Each point is reached from the start by the listed moves, each made 0, 1 or 2 times, or once backwards (-1), plus a little noise. Say if it took an odd or an even number of moves. Then give how often each move was made.
In the rows, zero is written as 128.

Moves:
(1): [160 141]
(2): [116 163]
Start: [122 126]
Points:
[100 198] => even (0, 2)
[103  77] => even (-1, -1)
[111 159] => odd (0, 1)

Moves:
(1): [151 142 128 120 125 119 132]
(2): [120 145 146 129 127 139  99]
(3): [137 131 151 139 104 114 138]
(4): [143 138 118 175 125 141 136]
(5): [145 118 135 136 168 120 111]
(6): [139 127 135 120 126 150 138]
Start: [124 121 133 118 132 137 131]
Points:
[249 119 133 147 199 150 162] => even (2, -1, 0, 1, 2, 2)
[178 175 154 215  99 152 131] => odd (1, 1, 1, 2, 0, 0)
[ 96  99 165  91 113 117 129] => odd (-1, 0, 1, -1, 0, 0)
[138 141 196 185 144 181  79] => odd (-1, 2, 1, 1, 1, 1)
[158 180 227  78  79 100  92] => odd (2, 2, 2, -1, 0, 0)

Moves:
(1): [147 134 122 131 135 123 148 143 143 125 107 137]
(2): [129 150 135 131 128 113 132 130 123 153 131 122]
(3): [129 135 159 124 135 129 129 132 130 113 136 130]
(4): [135 111 136 151 125 123 146 113 125 130 127 111]
(5): [127 128 127 128 148 121 123 126 134 121 130 122]
(6): [132 132 131 126 140 150 126 121 142 134 129 128]
(7): [107 129 127 125 136 132 155 138 117 128 144 131]
(8): [126 124 140 131 145 140 122 149 109 122 120 122]
(9): [107 126 136 134 119 131 131 139 150 129 122 126]
(10): [125 111 137 111 129 114 131 123 124 145 123 129]
(11): [147 115 130 124 115 116 131 149 126 140 162 121]
(12): [126 124 127 139 129 127 124 122 138 128 126 153]
Start: [124 121 122 122 128 131 119 129 141 132 126 120]
Points:
[165 117 152 164 111  82 117  67 157 205 180  56] => even (-1, 2, 0, 2, 1, 1, -1, -1, 0, 0, 1, 0)
[120 119 102 126 106 126 125  35 122 202 114 111] => even (-1, 1, -1, 1, -1, 1, 0, -1, -1, 1, -1, 0)
[127  42 167 127 118 139 192 155 142 149 221 158] => even (0, -1, 1, 1, -1, 1, 2, 0, 0, 1, 2, 2)
[140  95 249 131 208 153 176 166 102 151 179  39] => even (0, 1, 2, 2, 1, 2, 1, 2, 0, 1, 1, -1)
[ 56 104 146 104 160 115 151 157 169 138 134  82] => odd (0, 0, 0, 0, 2, 0, 1, 0, 2, 1, 0, -1)

Moves:
(1): [125 121 127 126 124 117 131 125 127 117 136 133 112 135 123 137 132 121
 130 142]
(2): [133 130 143 133 126 125 111 124 134 132 141 130 138 116 130 123 142 134
 124 137]
(3): [115 132 112 122 134 134 119 135 118 122 134 119 116 135 138 120 146 114
 135 114]
(4): [126 131 120 146 121 118 129 116 124 130 141 123 132 120 114 124 120 127
 128 139]
(5): [121 145 147 126 121 123 132 134 127 131 122 153 134 114 128 129 130 112
 121 114]
(6): [135 126 141 136 119 129 130 132 129 128 123 115 128 135 115 114 129 118
 130 125]
(7): [127 138 123 119 112 141 127 128 132 127 132 125 116 134 116 134 134 131
 132 125]
(8): [127 134 125 125 124 123 127 132 134 127 127 116 132 123 126 130 129 124
 125 130]
(9): [123 111 135 130 134 115 137 117 129 127 121 119 128 112 117 137 125 132
 118 122]
(10): [122 133 127 134 136 139 128 115 138 148 116 150 127 132 134 128 126 139
 120 130]
(11): [122 121 126 132 125 131 122 133 131 135 135 129 124 128 140 130 132 116
 131 121]
(12): [122 134 125 145 122 126 139 132 134 114 150 125 133 138 117 120 115 119
 112 125]
(13): [127 121 136 139 128 120 134 130 137 125 123 129 118 132 142 118 133 146
 133 123]
(14): [125 110 122 133 132 135 141 135 138 129 121 126 151 144 114 154 132 125
 141 121]
(15): [141 137 132 115 127 149 143 109 134 134 127 132 130 108 137 128 137 131
 127 143]
(16): [143 139 132 140 123 138 118 145 112 128 114 126 127 125 120 124 136 135
 124 133]
(17): [118 119 124 124 128 139 130 128 132 130 125 132 135 125 127 123 131 123
 128 130]
(18): [118 137 132 131 134 134 131 139 120 138 140 121 125 131 128 128 124 133
 132 130]
(19): [118 118 135 130 137 122 126 117 140 116 113 137 115 124 119 145 105 115
 140 132]
(20): [125 126 133 136 117 135 130 121 117 125 125 122 134 126 124 128 131 129
 122 136]
Start: [135 117 141 129 123 128 141 137 119 111 130 130 122 132 123 129 139 138
 117 145]
Points:
[144 124 182  92  77 228 191  98 213 158 115 194 135 109 131 101 149  94
 100 108] => even (-1, 0, -1, -1, 1, 2, 2, -1, 0, 1, 2, 1, 0, 0, 2, -1, 2, -1, 0, -1)
[ 56 116 214 164  73 182 173  89 182 166 159 183 174  87 101 148 181  81
  73 151] => even (1, 2, 0, 0, 2, 1, 1, 1, 1, 2, 2, 1, 0, 1, 1, -1, 2, 1, 0, 2)
[136 125 158 198  86 148 155 158 108  97 158 163 176 165  66 161 160 116
 121 164] => odd (1, 1, 0, 1, 1, 0, 0, -1, -1, 0, 0, 1, 0, 2, 0, 1, 0, 0, 0, 1)
[ 67 164 124  91  79  78 138 139  91 100 206 115  39  90 121  99 207  95
 136 119] => odd (2, 0, 2, 2, 2, 0, 2, 1, 1, -1, 0, -1, 1, -1, 0, -1, 1, 1, -1, -1)
[ 51 141 120 151 116 229  80 233 113 160 119 132 148 161  74 182 190  73
 153  76] => even (-1, 1, 2, 0, 1, 0, 2, 1, 0, 1, 2, 0, -1, 2, -1, 2, 2, 2, 1, 0)
[149 106 191 206 116 155 249 114 154 106 106  88 164 125  65 150 145 192
  84 150] => even (0, 0, 0, 0, 0, 1, 0, 1, 2, 1, -1, 2, 2, 2, 2, 1, -1, 1, 0, 1)
[147 117 188 145 108 151 210 106 187 109 166 163 150 125  81 158  85  48
 111 134] => odd (0, 0, -1, 0, 1, 2, 0, -1, 0, 0, 2, 2, -1, 1, 2, -1, -1, 0, 1, -1)
[195 155 235 224  67 109 140  69 125 117 139 139 107  22  86  67 177 146
  46 196] => odd (1, 2, 0, 2, 1, 2, 0, 0, 2, 1, 1, 1, 1, -1, 2, 2, -1, -1, 0, 0)
[136  87 110 144 129 114 195 106 149  23 146 126  44 189  94 114 111 112
 127 164] => odd (2, -1, 1, 0, -1, 1, 0, -1, 0, 0, -1, 2, 1, 0, 1, 0, 0, -1, 1, -1)
